Every row gives one point. Each copy is the shape, with its points in the same order, turned, moved and blurred by noise. Some copies are also mirrored. Which?
In the rows, zero is written as 128.

Shape (7 x 2)
[[128  73]
 [ 92 194]
 [129 132]
 [ 94 146]
 [130  99]
 [109 169]
 [161 125]]
Copy 1 (7 x 2)
[[190 159]
 [ 62 153]
 [123 140]
 [108 164]
 [161 136]
 [ 94 144]
 [148 107]]
Copy 1 is: mirrored
Copy 2 (7 x 2)
[[185 137]
 [ 83  67]
 [127 120]
 [124  80]
 [158 132]
 [100  92]
 [125 153]]
Copy 2 is: only turned

Shape (7 x 4)
[[119  95 200  87]
 [ 64 137 130 130]
 [131 129 125 125]
 [102 183 115 145]
 [157 158 112 117]
 [138 143  79 136]
 [ 93 154 112 177]]
Copy 1 (7 x 4)
[[193 121 155  78]
 [119 196 152  92]
 [126 144 135 132]
 [120 208 126 150]
 [131 147 104 162]
 [ 88 151 116 157]
 [ 99 198 165 147]]
Copy 1 is: only turned
Copy 2 (7 x 4)
[[141  50 145 151]
 [155 152 163 161]
 [113 141 118 137]
 [135 186 162 110]
 [119 149 104  96]
 [117 182  99 125]
 [111 194 168 145]]
Copy 2 is: mirrored

Shape (13 x 8)
[[144 132 156 151 167 176 109 138]
 [129 150 116 128 131  72 113 109]
 [102 120 179  23 131 134 117 145]
 [ 78 177  50 114 150 165 163 130]
 [156 124 141  86 180 136 124 153]
 [161 151 161 147 168 119 110 130]
 [153 127 114  63 157 111  81  99]
 [152 130 170  95 157 113 114 103]
 [101  88 116 128 170 128 112 133]
 [181 120 155 145 137 171 167 176]
 [156 175  97 156 103 115  98 155]
 [147 150  78 111 176 119  84 167]
 [114  84 168 140 184 170 170 117]]
Copy 1 (13 x 8)
[[153 154 129  98 171 159 112 143]
 [118 126 121 158 129  85  81  97]
 [128 168 142  99  88  84 202 109]
 [ 62 104 118 101  75 181  83 118]
 [150 123 122  74 133 100 137 135]
 [157 145 140 111 171 108  87 123]
 [155 132  71 114 109  85 130  85]
 [159 143 133 113 150  91 134  87]
 [ 95 126  94 124 161 122 141 139]
 [172 101 178 101 151 151 125 176]
 [148 136 127 157 102 122  49 159]
 [126 126  75  92 112  99  77 157]
 [114 113 152  97 196 163 165 120]]
Copy 1 is: mirrored
Copy 2 (13 x 8)
[[121 137 116 113 130 178  58 152]
 [141 150 127 116 152 105 150 112]
 [163 131  57  41  84 184 152 126]
 [190 110  81 178 195 185 144 153]
 [144 108 103  58 142 158 101 153]
 [116 154 138  94 137 137  93 152]
 [174 136 116  52 157 152 123  88]
 [121 148 124  61 130 161 121 119]
 [123 118  64 113 158 139  93 108]
 [114  73 137 118  98 164  79 182]
 [179 134 152 153 125 102 106 143]
 [195 119 106  97 177 115  87 149]
 [ 66 106  80 113 140 200  93 144]]
Copy 2 is: only turned
Copy 3 (13 x 8)
[[119 166 171 144 143 175 121 137]
 [117 111 106 143 132 104 162 165]
 [ 71 112 168  74  77 112  75 160]
 [ 94  99 112 136 220 113  75  98]
 [114 124 145 101 129 166 103 176]
 [118 168 136 146 133 157 140 179]
 [ 90 102  99  82 109 153 145 150]
 [109 150 147  95 117 137 146 172]
 [109  80 171 127 147 145 137 136]
 [182 167 169 134 139 161  70 156]
 [137 136  81 192 126 135 116 142]
 [102  92  98 156 149 180 107 164]
 [134 142 221 100 166 143 125 137]]
Copy 3 is: mirrored

Shape (15 x 11)
[[161 144 134 148 129 165 170 110  82 139 130]
 [158 112 136 216 126 167 117 102 112 129  91]
 [104 112 132 147 118 141 115 175 106 180  98]
 [153 170 106 112 148 126 170 114 130 127 115]
 [153 108 110 116 156 161 132 106 187 110 214]
 [125 124  98 107 113 167 108 165 104 174 105]
 [165 210 124 129 148 169 117 100 117 111  93]
 [121 111 104 131 119   7 135 103  91 130 111]
 [123 113 115 143 134 142 131 128 116 213 107]
 [113 151 112 116 132 148 168 117 117 145  93]
 [107 113 147 123 113 156 130 107 118 116 193]
 [127 112 179 111 122 144 121 137 100 138 128]
 [144 184 103 117 110 132 151 225 113 127 115]
 [126 117 118 126 178 154 124 126  96 120 129]
 [156 117 105 107 109 155 167 127 139 137 126]]
Copy 1 (15 x 11)
[[152 161 144  93 135  89 169  96 119 126 137]
 [114 114 181  76 142 150 169  68 134  91 150]
 [ 45 132 120  71 166 102 147 138 118 120 153]
 [137 155 118 154 126  95 118  93 142 141 137]
 [183 155 157 124 137 183 100 177 132 175 159]
 [ 57 170 105  95 178 119 139 120 102 152 134]
 [108 199 162 164 124 125 138  75 131  96 122]
 [100  36 129 135 133  66  85 119 112 145  84]
 [ 68 131 137  86 191  96 136 110 146 157 159]
 [ 96 150 112 138 137  97 159  98 139 150 149]
 [136 139 172  99 116 130 154 182 102 160 136]
 [ 93 146 138  93 139 110 163 168 139 123 105]
 [ 84 184  60 106 126  97  95 128  91  83 147]
 [130 136 142 145 184 122 165 140 113 120 138]
 [128 153  93 102 133 139 136 109 127 163 135]]
Copy 1 is: mirrored
Copy 2 (15 x 11)
[[160 122  71 120 157 125 157  67 136 109 149]
 [177 140  81 102 127 128  96  63 179 171 161]
 [195 112 123 102  93 132 120 119 101 140 122]
 [104 144  76 135 144 139 147 110 131 118 123]
 [125 141 156 136 225 165 153 144 164 166 160]
 [163 101 106  66 120 136 154 147 100 154 125]
 [ 83 149  74  74 118 151 168  65 153 127 142]
 [102 138 123 167 107  69  57 151  99  89 154]
 [171 125 102  96 137 113 115 120  96 176 106]
 [142 138  97 126 113 112 164 116 144 132 108]
 [145 134 164 126 170 112 165 103 135 143 188]
 [138  95 163 107 124 118 143  76 127 128 143]
 [145 107  83 123  88 204 162 135  95  89 147]
 [144 136 131  87 157 124 132 120 165 104 127]
 [136  93  87 141 160 130 152 133 139 151 138]]
Copy 2 is: mirrored
Copy 3 (15 x 11)
[[ 86 109  74 125 113  73 121 118 144 175 124]
 [106 113  52 144 131 104  69 130 192 113 136]
 [104  85  98 109 140 134  99 145 111 108  76]
 [ 89 128 104 117 122 116 177 141 147 175 143]
 [141  96 182  98 174  74 130 114 179 177 183]
 [123 103  91  96 153 119 120 142  77 124 111]
 [117 154  79 126  82  93 141 179 141 154 174]
 [ 96 144 130 208 156 182 159 105 147 170  70]
 [129  79  73 106 160 129 120 150 137 150  79]
 [ 87 137  90  91 131 114 151 147 138 157 104]
 [124 126 164 112 140  71  91 100 148 172 113]
 [127 109 128 129 111  78 124 120 131 119  82]
 [ 60  89 126 101  90 149 144 133  66 127 151]
 [ 93 121 121 141 161  70 124 161 134 139 121]
 [109 112 101  90 149 104 157  95 137 149 138]]
Copy 3 is: mirrored

Shape (16 x 12)
[[197 107 138 104 132  81 137 102 152 173 141 117]
 [124 114 127 145 124 122 112 137 166 171  92 116]
 [122  99 130 162 107 120 110 102 150 162 135 119]
 [130 128  53 127 146  74 112  94 135 147 136 124]
 [ 87 133 140 105  91  85 154 129 147 124 105 105]
 [ 83 108 137 100 137 126 210 216 138 179 102 140]
 [155 131 143 109 173 120 112 115 114  16 109 105]
 [141 114 135 206 114 102 127 135 166 157 173 153]
 [117 174 131 175 126  94 120 110  96 161 115 146]
 [ 96 130 147 145 134 143  96 124 150 154 155 112]
 [135 169 107 115 106 102 102 103 163 165 141 122]
 [118 108 133 116 121  88 109  97 132 169 116 159]
 [182 111  51 105 108 131 101 154 137 163 106 213]
 [101 132 145 167 110 137 157  94 149 175  94 107]
 [196 102 102 110 152  91 106 203  47  41  96 112]
 [118 112 110 110 101 156 130  96 149 138 187 102]]
Copy 1 (16 x 12)
[[145 129 169 141 137 151 122 117  88 169 113  51]
 [119 125 136 145 132 189 104 136 163 158 138 112]
 [119 169 135 121 136 186 118 114 153 140 129  91]
 [ 74 132 129 182 152 145 139  85 123 120 147  68]
 [128 146 120 137 168 123 144 122 150 185 159 139]
 [159 139 163 198 108 137 172 207 173 181 157 155]
 [158  73  96  95  94  89 131  59 114 109 180 125]
 [165 196 142 163 134 170  99 105 169 109 100  86]
 [ 98 182 130 167 127 156  95 100 110 125 123 156]
 [123 157 161 112 145 171 109 130 162 106 159 120]
 [ 97 130 150 143 191 148 107 117 124 127 116 106]
 [121 151 144 150 153 195 151 102 108 152 136 116]
 [122  86  97 197 138 198 169 152 106  95  72  92]
 [ 92 169 150 121 116 166 113 120 173 180 118 138]
 [174  84  32 160  66  93 127 129  65 109 186  96]
 [106 158 154  85 158 131 160 138 157 108 129  77]]
Copy 1 is: only turned
Copy 2 (16 x 12)
[[214 144 127 100 108 189 137  93 121 161 149 111]
 [189 143 121 136 126 148 103 137 129 105  92 102]
 [178 155 123 152 112 152 128 109 117  72 118 118]
 [194 172  79 122 170 115 132 112  93 120 150  99]
 [172  89 110 152 145 118 139  92 167 110 112 110]
 [179  84  63 173 104 127  72 158 171 156  80 181]
 [ 94 108 150  76 135  98 156 143 164 124 204 115]
 [192 187 137 179  60 134  86  92 105 102 156 116]
 [145 171 133 173 123  94 151 108 101 136 111  93]
 [128 134 107 128  92 135 106 109 103  76 105 117]
 [172 138 117 126 151 152 113  78  94 116 115  95]
 [170 178 117 124 136 131 143  85 128 118  98 141]
 [191 175 144 136 206 157  73 137  88 151 141 190]
 [152 151 119 185 107 155 137 132 160 104  75  86]
 [179  78 169  93 145  64 159 202 126 163 210 168]
 [148 128  79 137 127 178 124  94  99  68 150 132]]
Copy 2 is: mirrored
